Each row is a point. The points of each table are mixes of a few directions, plus a little noise. Count the directions of each table, and those that both share. Where both have some left over, give the other angles between the two spaces (their principal angles), to ten degrees, smallest first.

First (5 x 2):
[[ 28   6]
 [ 19   4]
 [-86 -18]
 [ 16   3]
 [ 23   5]]
Second, 4 rows:
[[ 15 -25]
 [  4  -6]
 [ 20 -30]
 [-40  65]]
Directions: first 1, second 1, shared 0; angles 70

First, 8 rows:
[[-36  18   9  -7   6  -9]
 [-50  26  14  -9   7 -13]
 [  6  -3  -2   2   0   1]
 [ 41 -21 -10   8  -5  10]
 [-62  33  17 -12   9 -16]
 [ 38 -18 -11   8  -5  10]
 [ 39 -20 -10   8  -5  11]
 [ 24 -13  -7   4  -3   6]]
Second (9 x 6):
[[ -1   1   0   0  -1   0]
 [ 17  -1   4   4  -1  -2]
 [ -6   1  -1   0   2   0]
 [ -6  -1  -2  -1   0   1]
 [121  -5  30  23 -10 -10]
 [-32   1  -8  -6   2   3]
 [-35   1  -9  -6   3   3]
 [-16   0  -4  -3   0   3]
 [-40   2 -11  -8   2   4]]
Directions: first 1, second 1, shared 0; angles 40

First, 10 rows:
[[ 16  -4  -7  28   2 -14 -19   4  -3  -7 -13]
 [-30  24  26   2 -45  15 -25  17   8  12   0]
 [ 31   3 -12  20  11   2  -6  23  16   4  10]
 [ -3  23  -3 -54 -33  12   5  29   1  28  40]
 [-65 -37 -21   7 -32 -25  21 -48 -47  -1 -20]
 [-14  -9   6   1 -24 -32 -20  -2   1  -3 -41]
 [ 14  17  -2  -4 -15   2 -25   8 -21   0  21]
 [ -6  16  25  10   3  20 -19 -11 -11 -16   4]
 [-14  -3  15 -61  12  -5  18 -34 -21 -14  -8]
 [ 71 -33 -26  49 121  25  70  17  80  -6   5]]
Second (10 x 11):
[[-69   2  16  61  22  94  47 -47 -23  -8  61]
 [  5   0  -1  -3  -1  -6  -2   3   1   1  -4]
 [ 53  -2 -11 -46 -16 -71 -36  36  18   6 -46]
 [-11   1   3  10   3  15   8  -8  -4  -1  10]
 [ 11   0  -3 -10  -3 -15  -8   7   4   2  -9]
 [  1   0   0  -1   1  -1  -1   0   0   0  -1]
 [ 33  -1  -8 -29 -10 -46 -23  22  12   4 -30]
 [  7   0  -2  -5  -2  -8  -4   4   2   0  -5]
 [ 38  -1  -8 -33 -11 -52 -25  25  13   5 -34]
 [-66   2  15  58  21  89  46 -44 -23  -7  59]]
Directions: first 6, second 1, shared 1
